Every row gives one point. A path goes straight from each point to the next, and from the last back to the first. The post is the endless flat space through its rows: a point in 2 columns, a line in 3, a plane in 4, and so on, so that a path can go around it. How many times does the path go around the post? Going back the other way cancels.

Post (2 x 3):
[[ 0.38 -0.36  0.11]
 [-0.28  0.18  0.09]]
Path (26 x 3):
[[ 0.04 -0.72 -0.31]
 [-0.04 -0.43  0.37]
 [-0.19  0.21  0.38]
 [-0.20  0.38  0.18]
 [ 0.19  0.01 -0.12]
 [-0.28 -0.29 -0.45]
 [-0.33 -0.17  0.05]
 [-0.62  0.43  0.33]
 [-0.19 -0.23  0.13]
 [ 0.07 -0.31 -0.06]
 [ 0.77 -0.68 -0.03]
 [ 0.26  0.15  0.23]
 [-0.18  0.75  0.59]
 [ 0.76 -0.32  0.07]
 [ 0.20 -0.38 -0.37]
 [-0.28 -0.29 -0.22]
 [-0.70  0.17  0.36]
 [ 0.50 -0.16  0.42]
 [ 0.30  0.16  0.28]
 [ 0.09 -0.11 -0.09]
 [ 0.17 -0.62 -0.27]
 [-0.13 -0.40  0.16]
 [ 0.17 -0.26  0.26]
 [ 0.14  0.47  0.60]
 [ 0.29  0.00  0.03]
 [-0.06 -0.15 -0.13]]
Times around: 3

Post:
[[ 0.37 -0.14 -0.07 -0.40]
 [-0.48  0.20 -0.09  0.04]
 [-0.09  0.07 -0.06  0.13]]
Path, 27 rows:
[[ 0.11  0.14 -0.10 -0.19]
 [-0.19  0.11 -0.37  0.10]
 [-0.56 -0.32 -0.14  0.47]
 [-0.36 -0.06  0.09 -0.39]
 [ 0.03  0.20  0.33  0.01]
 [-0.69 -0.12  0.07 -0.62]
 [ 0.23 -0.67 -0.11 -0.84]
 [ 0.31 -0.25  0.14 -0.85]
 [ 0.73  0.11  0.13 -0.09]
 [ 0.37  0.38 -0.23  0.01]
 [-0.02 -0.22 -0.25  0.65]
 [-0.11 -0.28  0.14  0.84]
 [-0.36  0.29  0.33  0.43]
 [-0.41  0.53  0.01 -0.38]
 [ 0.30  0.29  0.10  0.55]
 [-0.05 -0.04  0.20 -0.09]
 [-0.41 -0.12  0.06  0.06]
 [-0.02 -0.23 -0.06  0.55]
 [ 0.04 -0.09  0.18  0.26]
 [ 0.28  0.02  0.01 -0.39]
 [ 0.42  0.49 -0.23 -0.23]
 [ 0.57 -0.23 -0.45  0.40]
 [-0.38 -0.14 -0.16 -0.71]
 [-0.26 -0.13 -0.13 -0.76]
 [-0.54  0.17 -0.30 -0.03]
 [-0.06  0.35 -0.20  0.02]
 [ 0.57  0.40  0.06  0.03]]
Times around: 2
